Each row is a point. Two turns around zero, p and q, are shown by what they do to some points. Write where each new point lands after one turn and then the other. Backwards means that the second turn is done in reverse. Each puzzle has new turns, and all numbers are rounded.

Turn p:
[-50 -11] -> [-51  -7]
[ 2 14] -> [ 3 14]
[48 -4] -> [48 -7]
Turn q:
[-2 -8] -> [-5 -7]
[27  9] -> [28 -1]
[ -2 -52] -> [-19 -48]
[-23  52] -> [-4 57]
Where do these land?
p, then q: [36 21] -> [41  5]
p, then q: [-28   0] -> [-26  11]
q, then p: [-48 -17] -> [-51   4]
p, then q: [40 -4] -> [ 35 -20]

Turn p:
[ 18 -31  46] -> [  9 -50  29]
[-17  20  -3] -> [-14  22   5]
[-27  17  29] -> [-28   7  32]
[-39  10 -46] -> [-32  34 -39]
[31 16 17] -> [30  3 24]
[ 33 -33 -44] -> [ 34 -16 -52]
Turn q:
[ 15 -38  15] -> [ 12 -41   8]
[-50  38 -43] -> [-48  49 -33]
[ 12 -15  32] -> [ 12 -21  28]
[ 40 -20   7] -> [ 38 -24   1]
[-16  35 -11] -> [-13  38  -4]
Where do these land?
p, then q: [-36  34  25] -> [-30  22  41]
q, then p backwards: [ 19 -36  25] -> [ 23 -27  32]
q, then p: [ 30 -35 -24] -> [ 25 -20 -41]
q, then p backwards: [  1  27 -21] -> [ -3  20 -28]
q, then p: [-27 -45 -15] -> [-34 -22 -37]
q, then p: [12 54 10] -> [21 35 38]

Turn p:
[-20  50 -53  -1] -> [-13  60 -40 -19]
[  9 -25  39  42] -> [ -7 -25  29  49]
[-27   9  26  34] -> [-40   5  18  26]
[ 32 -21  41 -28] -> [ 29 -34  42 -13]
[ 13 -10  25  -7] -> [  9 -17  24   0]
[ 21  16 -57 -31] -> [ 38  28 -41 -32]
[-29 -19 -22  -9] -> [-17 -16 -33 -12]
Turn q:
[  1 -25 -52 -40] -> [ 26 -39 -42 -32]
[-26  27  -6  13] -> [-27  22 -19   5]
[ 34 -13 -22 -16] -> [ 42 -10  -7 -11]
[ 25 -26 -23 -34] -> [ 38 -29  -8 -26]
[-44 -10  26  37] -> [-50  -8  11  38]
[ 18  18  39 -16] -> [  1  21  40 -20]
[-9 30 38 57] -> [-30  44  25  47]
Where do these land?
q, then p backwards: [-38  -9   4  14] -> [-33 -13   7  20]
q, then p: [-34  53 -26 -44] -> [ -8  24 -36 -68]
p, then q: [ 21 -50  32 -11] -> [ 22 -44  36  21]
q, then p backwards: [42  4 23 10] -> [40 21 19  4]
q, then p: [ 10   1 -33  31] -> [ 17  24 -21  29]

Turn p:
[-28 -15  22 -23 -28 -14] -> [-10 -31  31 -17 -12 -23]
[  3  13   1 -14 -28   6] -> [ 12  -7   2 -15 -28   0]
[  9 -31 -48 -22   8  21] -> [-15 -30 -54  16  -5   1]
[ 10  18  -6  74   3 -20] -> [ 4 65 17 42  0 -4]
[-20  28  36  39  61  39] -> [-22  38  25  -4  45  68]
[-10  15  -2 -19 -14 -26] -> [  1   3   4 -26  -9 -28]
[ 21 -16 -14 -33  -4 -19] -> [ 18 -24 -25  -6   4 -28]
[ 15 -12  11  -1   2  13] -> [ 13 -14   1  10   6  13]
Turn q:
[ 21   3   6   2 -34  15] -> [ 26   1  -9  12 -23  21]
[ 29  -1  19  -3  10 -10] -> [ 32  -2   3  -5   8 -16]
[-48  33 -18 -10   8 -16] -> [-53  17  14  -3 -19 -21]
[ 20 -24  -6 -44 -10  12] -> [ 18  -6 -30 -41 -10  13]
[ 10  30 -27   2   3 -15] -> [ -8  24 -18  16  -8 -26]
[-23 -19  -5 -34   3  -2] -> [-21 -14  -5 -37  -6   3]
[34 -1 -7 76 15 36] -> [25 21 -2 62 52 28]
[  6 -34 -15  28 -20  -7] -> [  0 -34 -22  26  10  15]
[-49  11  52 -17  26 -13] -> [-20  -8  68 -32  -3 -16]
Where do these land?
p, then q: [  4  22  17 -52 -21   9] -> [ 24 -15 -29 -44 -19   9]
q, then p backwards: [ 11 -36 -33  41  -6   5] -> [ 20 -40 -17   3  37  24]
p, then q backwards: [-15 -20 -18  31  19  35] -> [-26  -2 -31  34 -17  20]
q, then p backwards: [ -2  -6 -31  20  18   1] -> [ -4 -15 -18   9  33  -5]
q, then p: [-42 -12  24   1  -5 -23] -> [-14 -35  38   5   9  -8]
p, then q: [ 32  59 -14 -22 -19  11] -> [ 25  31 -46 -12 -42   2]
p, then q: [ 13   1  35 -45   8 -42] -> [ 29 -18 -11 -43  17 -42]
p, then q: [-2 -9 21 26  6  4] -> [10  6 28 10 14  7]

Turn p:
[-3  3 22 19  3 25 30 -7] -> [  2 -15  42   4 -13  -7  11   9]
[-10  34 -12   8 -42 -20   4 -13] -> [-29   3 -16  18 -14 -27  23 -30]
[-16 -16  36  -7  36  25  -9 -16] -> [ -4 -15  39 -14  20  38 -15   8]
[ 22 -20 -25 -23  16 -15  28 -18] -> [ 31  -5 -21 -17  13   8  39  14]
[-17 -19  -2 -36   7   9   4  48] -> [-11  17 -15 -30 -19  15 -19  43]
[-21  22 -45  13 -30  14  24   7] -> [-17  12 -14  42 -35 -14  29  15]
[ 33  -3  10   5 -41 -15 -29  -5] -> [ 14  -4 -19  -8 -15 -15 -18 -51]
[-25  10  26  15  21  38 -33   1] -> [-19   6  41  19   7  28 -37  -1]
[  9 -21  -1  12   2 -30  -6   0] -> [ 12 -20 -21  -5  17 -14 -10  -2]
[ 28  10  -9  -6  28 -30 -13   3] -> [ 20  22 -15 -10  39 -12  -2  -5]
Turn q:
[ -2 -18 -21 -12  -2  -9 -16  27] -> [  5  -3 -42  -8  -1  -2  -8   5]
[-18  -6  22   7  19  14 -14  16] -> [ -5  -7   6 -10  16  17 -27  21]
[-11   8  -5  69   3  11  66  -2] -> [-50 -48  35  31  23 -16  39  11]
[ 30   2  -9 -12  -5  16 -18  20] -> [ 22  24 -21   7   3   1   7  23]
[ -2  -3  13  29 -21  -3   7  15] -> [  1 -23   6  22   8 -21  -9  12]
[-12   4 -17 -22 -14   3 -14 -29] -> [  2  15  -5   7 -29  18  -3 -26]
[ 10  26  -9 -29  -3 -14 -14   8] -> [  3  39 -15  -6  -2 -14  -6 -11]
[ 16   4  26  -2  35 -28 -15 -76] -> [ 32   7  51 -30  13  25  10 -59]
[-11 -17   0 -28 -13  10  17  21] -> [-10  -3 -14 -14 -32  -9  -5  24]
Where do these land?
q, then p: [ -1  11  28 -17 -21 -10 -17  -5] -> [  0  10  -4  -5   8  -9 -15 -39]
p, then q: [  6  20   2  -5   7  10 -19  10] -> [ -3  21  14  10  11   5 -11  -7]
q, then p: [ 36   9 -15 -25  12  -2  -6  -8] -> [  6  28   9  -5  -2 -14  37  -3]
p, then q: [-25 -18  10 -22 -24  33  22 -11] -> [ -3 -16   5  16 -46  -4 -11  31]
q, then p: [-17  31 -25   6  14 -13  30   2] -> [-41 -18   3  10  17   5  22  17]
p, then q: [-32 -14 -42  34   3 -22   6  -2] -> [-17 -45 -34  10  31   0  12   2]
p, then q: [-23 -24  46   9 -11  33   1  -1] -> [ 31 -19   9   0 -28  13 -41  22]
q, then p: [ 50   5 -18  -1  17  -3 -40 -13] -> [41 34 25  9 13 -7 34 -2]
p, then q backwards: [ -1 -26 -15 -19  35 -21 -24   3] -> [  4 -13  -6   7  31   6 -38  28]
q, then p: [ 22  26   1  27  11 -35  18  -7] -> [ -2 -20  13 -16  46 -10  23   7]
q, then p: [-15 -20  28  11 -44  29  28  33] -> [ -6 -20 -30  -7 -23 -32 -55  12]
